Rows are points. The last column is the point's height on a tilted bowl or saddle (a function of degree 2), plus a little noise. Count its main directions that bend up, bend down and stay straight.
(in the rows, 128 means zero)

Points (15 x 4)
[[170  52 104  35]
 [171 115 175  87]
 [137 127  98 113]
 [ 80 122  76  98]
 [166 155 115 110]
 [143 130 165 112]
 [125 192  67 124]
 [183 209 160 102]
 [ 76 123 102 105]
 [141 138 109 119]
 [154 194 159 116]
 [202 165  49  30]
 [138 115 189 102]
 [ 84 103  74  94]
 [122  81 140 114]]
Directions: 0 up, 2 down, 1 straight

Points (23 x 5)
[[169  76  81 113 132]
 [178  69  74 177  89]
 [127 115 128 131 167]
 [176 181 135 113 165]
 [191 128 114 156 127]
 [134 134 178 122 158]
 [ 87  93 194  95 139]
 [ 59 101 225 157  58]
 [214  97 154  64 127]
 [ 64 141  86  75 182]
 [115 116 103 168 171]
 [ 58 149 133  62 141]
 [ 89 126  99  58 214]
 [ 86 118  74 106 188]
 [186  83 134 127 120]
 [123 107 211 214 184]
 [ 80 114 144  77 168]
 [104 127 178 203 173]
 [103 110 112 102 182]
 [175  90 178 146 142]
 [ 62 132 136  95 134]
 [115 141 120 139 168]
 [114 146 171  88 157]]
Directions: 1 up, 1 down, 2 straight

Points (43 x 7)
[[111 123 105 163 161 197 132]
 [137 114 195 104 158  78 179]
 [194 162 152 172  84  74 124]
 [138 161  24 167 117 137 164]
 [ 86 106  60 153 136 149 122]
 [238 105 146 145  52 156  14]
 [ 96  95 105 124 173 202 175]
 [ 79 104  49  94 119 118 117]
 [110 164 152 149 137 180 166]
 [ 26 145 128 154 112 118  64]
 [147 152 142 160  94 108 126]
 [ 82 179 138  73 117 180 162]
 [150  87 100  93 137 177 160]
 [ 55 141 107 195 135 102  52]
 [160 166  83  97 148 112 113]
 [123 144 125 130 153 149 131]
 [178  79 144 146 141  99 112]
 [144 131 148 139 190 124 133]
 [206 194 133 239  83 140  70]
 [114  96 114 125 132  52 137]
 [104 137  54 108 162  65 127]
 [ 79  99 127 171 118  97  80]
 [ 85 175  86 120  72 152 155]
 [100 165 134 148 142 159 140]
 [ 91 126 163  96 147  98 139]
 [ 26 143 162 170  94  94  62]
 [133 153  65 124 143  93 134]
 [ 45 173 110 137 178 215 138]
 [174 133 107 200  48 154 105]
 [121  36  89 191 130 174 126]
 [132  93 112  69 175 199 179]
 [124 241 171 157  82 124 241]
 [168  73 124 133 115 116 112]
 [131 133 174  96 154 158 166]
 [197  99 112 184 224 110  68]
 [176 116 144 151 191 130 106]
 [ 25 163 132 160 176 138  71]
 [156 231  64 186 181  94  97]
 [161 164 142 101 157  85 139]
 [167 146 135 129 127 197 143]
 [190 131 190 112 197  86 168]
 [112 126 131 156 112 136 120]
 [116 104 145 146 127 140 125]]
Directions: 3 up, 3 down, 0 straight

Points (77 x 9)
[[110 146 205 198 113 161 198  65  25]
 [186 192 151 109 127 128 160 174 106]
 [ 55  63  63 106 117 159 124 142  97]
 [107 118 157 111 160 115  72  95  87]
 [154 147  74 110  67 112 148 142 120]
 [143 166 119 179 144 168 112 105 119]
 [ 85  93 109 123 205 122 119  75 109]
 [182  91 132 111  90 112  82 183 124]
 [144 142 170 151 136 144  59 114 102]
 [106 198 146 141 170 108 136 134  94]
 [114 190 108 113 133 120 204  64  64]
 [112  74 164 148  73 126 163 162  92]
 [143 111 152 111  97 149 120 131 129]
 [186  82 134 177 120 161 138 108 105]
 [130 142 113 145  71 164 173 123 114]
 [143 153 101 130 143  67 127 177 124]
 [215 122  98 113 105 152  64 204 117]
 [101 113 130  82 109 143 127 163 109]
 [ 94 109  96 163 118 138 140 151 129]
 [110 138  89 145  82 119 108 138 142]
 [173 112  61 131 136 107  78 129 104]
 [132  97  35 150 172 124 114 160 115]
 [161 160 105 142 155 122 122 128 126]
 [143 154 127  95 155  59  98 180 107]
 [126 184 144 137 225 131  36 106  10]
 [156 131  73 146  87 127 110 154 140]
 [ 60 180  43 122 160 126 105 129  83]
 [163 143 175 181 134 138 120 158 127]
 [142 138 150  95 130 200 167  73  79]
 [150 118 126 100  54 135 130 101 121]
 [ 87 165  11  95 156 130 121 124  89]
 [188 188 104 151 130 141 133 108 104]
 [129  74 112 126 144  81 115 122 121]
 [127 189 159 104 128 158 225 142  21]
 [173  57  71  88  67 159 115 145  98]
 [134  83 134 114  83 187 159 104 106]
 [ 57 145  80 111 154 144 175 165  75]
 [108 134 113 100 179 170 107  66  96]
 [118  60 138  98 112  81 123  72  95]
 [ 94 175 115  93  90 142 180 135  84]
 [159 142 118 191  89 200 122 164 134]
 [131 147  71 129  95  65 135 104 114]
 [147 165 127  89 180 116 123 114 104]
 [182  80 155 125 158 153 169 120  96]
 [172  61 151 127  90 144 118  92  98]
 [147  97 103 137 102  58 103 127 113]
 [ 92 129 191  38 116 148  94 157  42]
 [151  88 120 212 114 118 158 116  99]
 [155 170 167 104  70 113 119  79  97]
 [ 90 117 171 147  77 174  97 172 111]
 [109  65 213 176  97 128 147  93  66]
 [136 137 145 105 144 154 103  89 110]
 [130 141 134  65 112 201 149 129  87]
 [ 54 130 178 145 170 199 162 123  45]
 [121 118  86  76 159 136 110  91 109]
 [198 136 195 132  99  62  65  92  48]
 [152 102 116 188 111 141 199 135  83]
 [143 150 146 177 186 191 154  54  66]
 [ 89 136 143 108  79  96 143 100 112]
 [ 45  95 168 111 125  79 135 103  79]
 [ 95 112 168 129  81 132 116 153 117]
 [ 85 125 124 127  95 103 190 121  94]
 [185  93 249 101 151 100 121 147  64]
 [106 142 153  89 152 178 105 153  91]
 [144  92  50 164 122 118 129  85 118]
 [ 97 167  95 131  84 145 118  86 136]
 [130 132 113 108  40 134  94 142 137]
 [ 45 139 124 169 149 120 155 173  72]
 [201 181 118 110 105 165 153  62  63]
 [114 132 173 172 125  90 120  79 100]
 [129  96 155 138 141 132  80  96 106]
 [ 70 127 164  98 131 146 176 105  79]
 [133 150 160 149 134 149 199 155  77]
 [145 216  95 171 157 143 153  92  80]
 [154 129 109  79 183 160 110 124 102]
 [ 99 156 128 120 111 121 152 157 115]
 [ 81 104 146 140 194 141 101 115  94]]
Directions: 0 up, 6 down, 2 straight

Points (67 x 9)
[[ 89 111 122 126 129 134 174 164 136]
 [125 130 137 118 123  42  70 140  74]
 [112  80 160 105 115 110 181 103 106]
 [163  41 107 184 132 125 193 106 108]
 [161  92 157 117  83 139  51 145  88]
 [132 114 136 101 135  79 116 115 112]
 [149 113 117 114 136  98 105 130 106]
 [ 92 193 132 199  43 103 112 103  83]
 [117 182 133 128 121 148 139 110 110]
 [ 27 148 169 114 123 162 235 158  71]
 [119 177 136 155 128 128 164 108  97]
 [129 118 126 144 126 113 121 143 116]
 [108 110 172  75 129  89 159 108  95]
 [190 151  80 136 111  87  84 142  77]
 [123  82  88 178 119 117  90  75  90]
 [114  92 126 158 128 196 132 109 158]
 [102  39  50 169 147  62  90 142  34]
 [174 161  74 150 106 144 172 160 117]
 [ 98 114 115 165  87 193 100 173 188]
 [ 83 149  87 178 137 117 134  94  79]
 [154  81 102 182 143 104 150 113 100]
 [ 79 131  82 138  80 136 148  73 103]
 [ 85 154 103 119 135 197 192  74  90]
 [ 16 138 129 153 118 124  47 102  38]
 [ 38 157  91 191  85 103 180 104  73]
 [130 149 121  89 116 178 160 130 121]
 [130 171 138 161 122  92 145  85  91]
 [186 102 116  83 128 176 168 124  96]
 [128 130 101 153 108 160 150 131 136]
 [159 163 124 106 175 134 198  76  70]
 [ 90 161 157 210 130 121 124 132 104]
 [127 124 183 123 143 113 120 138 111]
 [121 144 109  39 200 126  80 114  63]
 [134 127 142  88 123 107 183 133  95]
 [134 126 148 138 190 130 178 105  96]
 [ 75 177 132 101 127 180  64 140  88]
 [249  91 112 156 104 120  37 129  18]
 [126 103 175 111 202  99 150 146  94]
 [127 190  75 188 130 114 114 102  66]
 [137 130 134 135 166 147 100  83 109]
 [121 157 174 126 116 228  71  48  70]
 [164 108  65 115 173  80 173 113  76]
 [206 143  87  49 130  64 129  54 144]
 [112  81 169 103  75 108 110 160 109]
 [111 101 129 160 190 184  84 158 109]
 [ 71 106 129 143 121 135 125 159 143]
 [136 166 122  89 135 153 146 185 124]
 [151 133  65 136  82 119 118  89  89]
 [ 89 161 146 178 120 105 174 137  91]
 [104  44  99 108 103 104 120 135 131]
 [157 152 111 146 174  43 158 118  77]
 [125 143  86 105 201 126  98 135  57]
 [134  23 123 136 205 191 110 113 164]
 [176 111 162 136 117 141 161  74 106]
 [211 132 149 164 119 135  81  38 108]
 [127 170  80 115 113  97 105 134 100]
 [184 149 106 120 105 139 114  78  99]
 [106 160 170 125 168 121 111 185  90]
 [105  79 101 141 145 133 161 148 138]
 [114 190 115 103 101 129 133 144 128]
 [101 117 140 152 110 166 192 196 168]
 [125 106  58 137 143 164 110  51  80]
 [ 49 133 101 152 103  70 121 126  72]
 [112  99 125  55 160 124  97  80 119]
 [123 105 226 177 134 159 147 140 124]
 [128 140 156 105 119 139 197 142  91]
 [114  97  62 147 182 145 140 166 100]]
Directions: 2 up, 5 down, 1 straight

Points (63 x 9)
[[133 191 155 126 146 143 202  62  79]
 [204 106 133 137  74 119 136  88 130]
 [185  85 144 144 170 204 102 124 103]
 [134 138  52 139  88 206 168 125  83]
 [113 114 157  85  86 107 234  99  79]
 [128 109 140 177 185 139 133 143 107]
 [162 112 188 157 118  58  68 134 113]
 [169 178 124 120  91 114 154 137 127]
 [142 123  86 183 162 124  59  61  81]
 [104 114  94 119 110 118 148 139 131]
 [173 108 123 131  75 168 129 135 145]
 [125  52 106 125 104 121 140 103  89]
 [152  97 153 115 131  61  80 108 109]
 [147 159 140 106 183 154  73 107 104]
 [110 109 122 213 105  73  91  87  86]
 [136 127 113 146 177  98  82 148 104]
 [112 118 109 136  45 118 243 196  87]
 [118 101  58 161 145 118 129 131 101]
 [132  95 190 118 146 138 109 104 117]
 [ 92 177 126 134 249 157 102  97  22]
 [ 83 125 154 133 164 101 115  75  90]
 [146 130 114  83 138 153 156 120 138]
 [118 144 210 123  86 105 148 174  97]
 [ 75 121  95  97 142 188 151 109 101]
 [183  66  58 187 123 109  65 102  31]
 [123 127  92 191 153 184 155 101 111]
 [ 93 161 126 144 147 174 115 136 128]
 [ 98 186  59 165 144 169  96  56  65]
 [120 157 131 126  74 109  92 145 128]
 [127 122 159 216 108  68 134  84 101]
 [ 90  92 201 115  83 105 125 143  82]
 [133 178  88  73 107 180  91 207 101]
 [ 52 120 131 109  74 210 110 137  75]
 [ 31 172 138 185 179  83 128 148  91]
 [130 117 112 157 179 164 100  59  85]
 [ 96  36 120 172 209 109 177 118   7]
 [161 158  90 206 112 116 101  81 105]
 [146 133 113 128 180 124 103 146 112]
 [169 153 139  96 105 151 177 163 150]
 [145 140  58 119  45  90 117 132  67]
 [109 142 173  91  95  98 121 124 115]
 [176 130 164 156 141  70 124 151 119]
 [123  90 116  81 138 207 114 144 116]
 [113 134 133 109 123 140 129 178 137]
 [153 117 163  36  78 185  90 149 151]
 [113 124 101  70  46 133 147 104  85]
 [ 85 143 152 169 120 159 121 152 128]
 [195  91 141 178 195 128 105 132  79]
 [ 53 158 181 170 204 109 132 117  60]
 [136 106 138  82 104 103 113 135 140]
 [124 165 148 126 149 108 104  75 113]
 [ 73  98  78 102 133 153 108 182 113]
 [177 157 124 117 141 152  46 127 135]
 [138 136 106 152 151 140 138 132 137]
 [123  54 142  72 105 206 112 159 108]
 [162 138 176 192  97 149 109 110 157]
 [ 76 127 131 167 125  96 156 114 111]
 [163 131 169 182  74  79 104 133 124]
 [ 74  62 126  95 115 104  57 132  93]
 [114 127 121 142 147 117 108 137 133]
 [133 156 168 128  95 186 159 163 135]
 [157 126 106 170 129 132 141 179 132]
 [114 132 123 122 140 185 149 172 130]]
Directions: 0 up, 5 down, 3 straight

Points (74 x 9)
[[162  93 128 104 101 130 163 157 118]
 [ 93 117 209 105 142 132 176 193 158]
 [ 96 133 123 112 138 113 131  42 193]
 [167 133 165  94 199 158 144 135 122]
 [100  96 166 137  88 121 116 149 136]
 [165 167  84  82 169 147 141 171 138]
 [155  90 141  98  69  79 175  86 102]
 [175  72  79 113 127 148 132 141 158]
 [113 190  37 121 142 191 161  77 213]
 [128 129  52 124 121  67  40  78 248]
 [107  78 109  71 162 149 124 152 152]
 [ 57   7 187 150  67 144 173  90 163]
 [145 180 165 126 196 124 135 115 135]
 [106 113 107  77 111 116 110 145 142]
 [138 142 138 110  80 168 137 138 152]
 [160  75 128 194 201  82 154 193 175]
 [116 190 129 108 181 120 169 144 128]
 [ 90 194  89 149  36 114 101 138 190]
 [164  85 121 167 182 130 165 113 120]
 [158  85  67 126  65 103 128 178 138]
 [133 120 173 107 139 180 113 127 143]
 [152  91 124 148 113 187 137 192 166]
 [125 144 148  77 116 169 164  87 164]
 [120 129 138  87  92 158 151 157 142]
 [190 187  83 143 143 170 167 138 200]
 [101 114 100 153 156 121 133 151 129]
 [157 149  65 147 148 106  81 160 174]
 [178 120 129 199 122 119 106  90 157]
 [123 122 140  85  77  70 129 118 132]
 [137 117 101  98 155 187 101 126 156]
 [ 92 169 142 177 116 110  80 111 196]
 [135 170 121 130 120 102 115 189 151]
 [133 175 101 132 182  79 127 176 172]
 [127 187 155 142 156 184 138 134 162]
 [ 98 141 134 114 178  90 117 159 162]
 [142 208  92 160 122 115  73 123 199]
 [156 140 128 186 124 168 132 174 162]
 [ 53 188  22 136 142 164 119 126 157]
 [146 128 146 100 175  76 157 129 131]
 [148 167 121 107 131 225 167 138 222]
 [148 116 109 116 112  67 165  97 129]
 [ 82 112 173 113 172 106 113 155 164]
 [153 119 112 106 114 126 183 182 126]
 [ 89  68 120 165 151 171  86 196 131]
 [114  64 153 141 110  92  90 167 160]
 [170  87  82 110  50  82  95 115 106]
 [ 82 132 105 177 166 106 113 166 149]
 [148 217 155 161  86 183 113 168 230]
 [118 105 175 150 144 144  93 116 133]
 [121  69 154  80 159  83 153 175 168]
 [114 165 110 170 121 114 138  77 177]
 [103  71 138 133  94 195 110 116 163]
 [135 121 181 132 145  81  95 124 154]
 [140 138 130  82 107 107  82  89 130]
 [134 138  84 185 104 163  79 156 177]
 [174 149  66 109  69 130 153 126 136]
 [154  57 107 109  94  97 130 133 129]
 [ 95 101  82 170 140 167 176  96 121]
 [ 66  93 153  96 151  91 135 145 182]
 [124 151  98  86 151 126  96 148 136]
 [ 63 135  60  61  77 113 159 153 149]
 [185 112  95 160 141 148 179 166 158]
 [100 150 125 198 164  91 121  79 194]
 [105 133 139  99 117 142 140 194 137]
 [114 135 135 128 122 198 101  64 195]
 [122 122 116 164 145  83 132 134 154]
 [ 96  97 148  58  86 112 106 221 172]
 [136 109 127  45  38  66 136 105  97]
 [168 160 147  96 130 177  63 122 138]
 [127 138 143 216 157 151 177 145 112]
 [142  83 146  84 192 124 185 203 152]
 [209  91 123  79  73  80  88 133  35]
 [ 35 102  72 185 154 125 104 110 158]
 [128  99 149  62 133  99 126 111 139]]
Directions: 4 up, 1 down, 3 straight

Points (67 x 9)
[[ 29 249  34 172 134 202 106 116   7]
 [120 220  88 145 144 180  99 160  87]
 [157  83 111 190  92 176  92 149  86]
 [126  97  62  68 151 120 119  27  97]
 [ 78 115 133 141  44  98  90 173  86]
 [126 123 177 133 146  93 145  98 124]
 [164 114 144 162 151 138 162 148 123]
 [101 142 109 184  26 122  81 133  65]
 [151 132  79 132 141 123 193 184 110]
 [154  99 111  65 144 117 120 148 116]
 [138 170  94 125 227 115 149 142 103]
 [165 142 106 116 118 161 211 125 102]
 [195 128 153 167  88  97 145 135 114]
 [ 83 113 190 119 120 197 127 174 139]
 [154  26 105  78 189 130 127 149  50]
 [136 143 128 147 115 151  61 110 105]
 [197 135  95 117 159 125 109 113 109]
 [164 140 125 151 151 104  91  71 105]
 [155 114 127 131  82  78 102 107 108]
 [ 67  71 151 118 168 160 103  99 115]
 [105 179 136 179 168 128  84 180  91]
 [219 131 115 126 147 105  90  56  84]
 [ 78 113 129 143 147 178 159 129 126]
 [130 212 224 123  46 142 124 140  41]
 [107  41  79 151 112 175  82  92  62]
 [ 36  92 121 176 169  64 165 132 120]
 [128 101 110 110 233 104 153 109  87]
 [ 93  96 220  92 112 135 114  56 104]
 [108  78 161 139 116  68 192 108 128]
 [181 142 168 131 135 128 214 165 105]
 [153 118 160 115  91 114  97  72 104]
 [123 183  79 146 158 158  81  86 111]
 [148 224 115  91 115  89 174  84  89]
 [128  80  82 207 110 133  70  73  75]
 [138 178  84 126 149 149 103  47 118]
 [123 153 146 165 162 143  60  98  99]
 [106  92 181 138 107  71  97  98 104]
 [196 135  67 187 107 153 150 146 102]
 [107  30 171 140  55  92  71 145  69]
 [ 47  89 120  93 142 103 189 109 107]
 [176 140 115 127  81  49 195  75 109]
 [173 121  87 147  59 118  52 191  61]
 [ 76 147 130 159  97 150 125 133 116]
 [ 79 150 150 233 109 172 128 126  91]
 [128 107 148  45  85 175 131  91 119]
 [109  67 208 183  64  90  84 125  90]
 [146  76 130 127 132  50  82  65  77]
 [ 86 136  38  98 120 136 163 219  85]
 [ 98 137 119 121 134 138 101 134 133]
 [110 114 108 110 139 148 127 153 132]
 [115 184 124 167 121 198 152 164  93]
 [187 105 137 158 145 119 187 124 114]
 [144  78 131 145 136 116  98 110 109]
 [135 107  21 132 172 100  88 145  94]
 [101 152 121  80  74  67 157  57  94]
 [167 127 111 112 126  24 161  77  99]
 [ 73 138 127 176 149 129 105 117 116]
 [109 117  89 138  99  97 168 203 119]
 [116 189 219 134 169 136 154 169 111]
 [100  70 150  82 148 118 153 141 118]
 [137 156  67 116 183 125  87 102 125]
 [211 110 132 117  60 158  80 137  73]
 [170 162 190  83 162 127 192  23  70]
 [141 118 140 154  55 141 119 110 107]
 [186  87 100 156 220 109 178 107  64]
 [134 128 120 143 205 138 147 144 114]
 [ 87 126  55 139  98 123 122 207  96]]
Directions: 1 up, 6 down, 1 straight

Points (61 x 9)
[[126 130 104 171 188 104 132 123 132]
 [137 133 156 119 132 244  86 119  78]
 [ 69 120 141 197 133 123  94  95  74]
 [ 89 157 106  73 147  75 140 153 134]
 [140  68 128  86 118  97 205 144 143]
 [132 103 137 122 144 147  82 104 141]
 [ 99 162 179 154 127 145 162 103 178]
 [127  84 120 110  80 109 150 195 139]
 [134  98 123 123  88 132 165  52 192]
 [163 105 157 170 135 119 108 182 143]
 [ 74  97 159 122 144 172 116 249  99]
 [126 121 127 149 138 104 125 111 130]
 [141 138  94 154 113 174 118 142 113]
 [ 99 154 145 150  64 118 149 130 138]
 [135 148 156  88 109 116 139  70 196]
 [ 63 145 119 141  94 138  88 125  85]
 [100  66 137 202 141 119  92 169 155]
 [100 167  89 112 157 131  82 165 106]
 [ 97 104 175 160 136 109 129 200 121]
 [ 84  67 106  82 181 182 147  84 175]
 [102  99  96 136 128 138  99 101 151]
 [129 104 174 143 149  81 132 113 131]
 [ 61 154 137 143  80 160 138 125 136]
 [158 111  97  95 157 161 135 116 151]
 [ 96 150 151 167  79 162 112 170  62]
 [169 186 157 129 122 141 125 196  82]
 [131 102 100 111 101  72  73 134 142]
 [115 159 121 120 160 138  45 173  12]
 [132 103 125 132  89 173 185  94 159]
 [ 73 126 101 154 151  83 115 133  98]
 [123 173 158  83 154 120 137 125 114]
 [100 111  99 154  76 131 183 146 156]
 [144 123 161 205 124 147 140 110 153]
 [130 197 111 120 125 106 152 186 196]
 [109 185  77 115 147 152  98 132 125]
 [132  96 159  90 148 148 132  90 163]
 [105 118 127 123 113 109  66  86 117]
 [ 54 186 121 139 109 170 106  98 122]
 [171 114 133 165  88  70 108 106 187]
 [105 143 157 170 179 122 135 104 118]
 [135  93 121 147 131 158 133 110 150]
 [ 49  95 170 109 141 151 130 119 164]
 [120 152 147 124 185 132 131 174 106]
 [119 101 123 202  85 118 107 123  97]
 [146  74  84 115 145 122 171 192 192]
 [153 139 100 152 147 149 139 106 136]
 [128  92 115 117  86 135 118 147 144]
 [105 126 163 114 162 120  72 156  44]
 [ 66  73 176 107 130 183 126 121 184]
 [223 116 148 163 101 188 206 122 184]
 [108  55 167 109 126 120  66 165  90]
 [ 65 165 141 190 165 175 115 146 126]
 [131  72 175 116 140 166  74 180  82]
 [150 196 154 173  86 137  97 116  44]
 [ 90 103 166 115 112 116 112  86 144]
 [ 73 155 131 150  99 120 177 148 179]
 [147 138 136 138  86 115 122 103 154]
 [107 137 123 110 145 126  82 138  92]
 [125  89 139 126 112 146 160 174 140]
 [ 57 100  84 130 147  71 134  69  66]
 [119 104  83  95 117 132 107 109 190]]
Directions: 4 up, 4 down, 0 straight

Points (64 x 9)
[[ 79 145 100 137 126 140 145 159 152]
 [150  78 160 168 106 184  24  84 162]
 [174 106 101  99 111 158  39 217 107]
 [ 97 120  65 106 170 152 104 143 152]
 [130 200  58 150 130 100 107 190 110]
 [172 120  52  84  24 152 191  75 210]
 [149 114  69 108  88 184  25 198 109]
 [110 187 210 136 200 187 130 172 162]
 [ 52 129 131 172 166 144 158 153 156]
 [ 74 106  91 183 137 126 121 145 162]
 [126 148 123 139 184 187 127  87 176]
 [110 129 162  79 104 210 104 159 167]
 [104 114  62 172 147 116 190 140 174]
 [159 101 158 124  87 125 137 119 149]
 [190  90 178  25 172 124 136 162 179]
 [ 57  51 112 158 132 128 148  83 158]
 [153  51 135 141  73  90 158 163 186]
 [173 167 172 165 117 149 134  98 157]
 [155 146 169 123 129  83 179  49  98]
 [181 160  81 103 155  87  83 185 102]
 [166  88 156 171 112 169  84  87 158]
 [148 198  93 142 102 153 115  61 174]
 [126 175  94 144 116 150 182  74 163]
 [162  91 161 175 177  94  94 182 145]
 [121 128  55 134  94 116 189 132 172]
 [147 196 154 118  87 148 114 138 149]
 [203 127 121 189 130 113  52 148 116]
 [154  68 103  92 172 161 174 144 186]
 [165 171 143 152 128  48 126  68 114]
 [ 89 162 108 117 151 103 120 186 139]
 [ 93 184 157 100 110 136 117 162 137]
 [179 137 107 147 163 186 133 119 189]
 [117 119 172 126 170  98 190  82 105]
 [167 189 130 122  89 235 141  72 249]
 [ 37 131 128 157  56 126 161 156 178]
 [105 111 207 178 127 150 163  57 101]
 [236  77 126 187 147  94  87  61 145]
 [139 209 159  95 103 170 133  83 156]
 [127 130  93 157 145  62  27 150 135]
 [ 90 144 144 115 186 157 129 205 151]
 [109  96 166  65 104 184  99 118 147]
 [141  80 111 143 109 160 195 154 196]
 [152 136  96 104 165 124 173 122 155]
 [189 108  63 115 129 198 107 122 197]
 [180 113 176 103 152 122 180 140 170]
 [120 214  93 209 213 169  85 151 145]
 [216 103 104  66 129 119 155 151 168]
 [111  85 104 108  91 227  64 142 172]
 [121  84  82 160  91 127 157 186 177]
 [129 158 108 122 141 161 200 106 172]
 [136 220 212 184  72 120  99 119 144]
 [151 146 133 144 148  86  94 163 131]
 [ 89  97 200 118 160 150  94 133 141]
 [143 149  60 146  95 242 138 161 216]
 [127 183 120  48 132 166 111  96 157]
 [124 148  64 207  85  70 117 109 141]
 [139 101 144 144 167  41  75 156 152]
 [ 70  34 143 142 142 163 156  87 152]
 [ 86 134 155  91  89 111 145  90 104]
 [171 112 142 122  79 150 166 120 171]
 [144 107 100 110  91 216 109 189 173]
 [ 68 128  90  68 122  62 128 195 171]
 [156 135 133 168 103 122 123 188 145]
 [ 75 126 127  81 174 132 105 115 128]]
Directions: 3 up, 1 down, 4 straight

Points (72 x 9)
[[147 141  96 148 104 145 126  98 146]
 [129 147  93  88 117 134 203 123 170]
 [ 68 157 143 132 124 204 154 124 175]
 [129 162  98 134 205  80 108 121 178]
 [123 100 152  92 198 124 108  88 178]
 [242 125 149 120 139 101 170 140 192]
 [121 182 119 117 158 150 141 132 167]
 [180 116 194 137 112 124 140 155 158]
 [162 154  68 136 134 209 154 103 187]
 [ 74 164 144 134  62 136 100 147 141]
 [165  81 123  82 117 134  64 159 125]
 [120 179 128  85 168 107 176 103 192]
 [154 113 113 149 103 133 138 133 135]
 [ 87 126 159 158 178 139 135 139 161]
 [151 198 121 173  91 104 106 111 168]
 [ 91 114 143 100 112 156 140 122 141]
 [105  79 156 100  93 143 109 195 124]
 [136 105 195 175 127 112 123 143 150]
 [140 135 139 140  93  86 132  98 141]
 [ 54 158 160 102 145 102 107 111 162]
 [132 176 141 136 177 124 123  17 218]
 [128 108 120  54 146  58 233  85 222]
 [106 105 148 132 166 112 165 113 160]
 [186 111 139 120 199 153  98 184 166]
 [ 92 130  91 166 165 104  63 109 147]
 [100 143 145 148  82 131 113 163 133]
 [161 146 140 129  93 128 134 167 143]
 [ 88 123 141  82 141 209 133 123 168]
 [173 126  94  87 144 107 160 177 155]
 [106 152 115  75 122 127 160 110 157]
 [176 249 158 153 153 117 149 113 233]
 [125 141 150 127 168 131 149  59 185]
 [ 99 151  99  56 179 125 105 154 163]
 [142 159  87  82 178 177 105 149 169]
 [ 95 182 141  94 127 122 161 139 164]
 [144 156 122  71 208  83 103 140 185]
 [164 190 171 109 219 112  95 151 209]
 [100 141 158 142 112 156 124 164 143]
 [113 102 182 193 127 150 105 139 150]
 [143 102 130 128 139 169 141  84 158]
 [127  97  64 184 121 183 187 222 187]
 [140 153 113 175 101  75 109 189 146]
 [128 239 185 102  64 118 187 153 217]
 [124 161 134 168 124 112 131  22 188]
 [130 143 125 135  78 125 108 118 131]
 [ 71 161 165 105 112 132 113 141 147]
 [170 117 121 111  90 140 103  57 154]
 [122  90 106 126 166 170  75  70 159]
 [ 89 109 154 161 136 138  51 166 134]
 [149  73 113 110 131  92 134 174 127]
 [169 129 144 155 194 124 161 140 181]
 [ 61  84 119 132  96  63  52 123 123]
 [ 89  94 154 128 171  99  82 175 136]
 [207 157 125 100 135 125 138 117 172]
 [134 124 113 128 142 116  98 142 129]
 [ 64 107 155 101 110 134  73 137 130]
 [ 89 103 175 162 117 150 160  73 170]
 [124 144 108 155 106  90 156  67 159]
 [124  52  87 154  61 117 163 161 135]
 [146 108  96 139 228  71 149 138 190]
 [104 122  90  95  83 121 140 126 129]
 [145  78  68 117 139 219 214 145 196]
 [168  65 136 101 115 110 190 152 155]
 [106 199 122  82 170  95  69 163 171]
 [114  91  82 183  84 133 104 146 128]
 [ 84 139 113  90  50 163  92 152 134]
 [176 158  86 132 120 178  74 170 158]
 [167  86  89 191  93  75 111 135 137]
 [145 129  98 136 141 116 136 146 139]
 [122 128 153 132 140 100 129 151 138]
 [141 159 134 149 113 135  92 199 146]
 [191 176  89 101 123 114 122  85 174]]
Directions: 8 up, 0 down, 0 straight
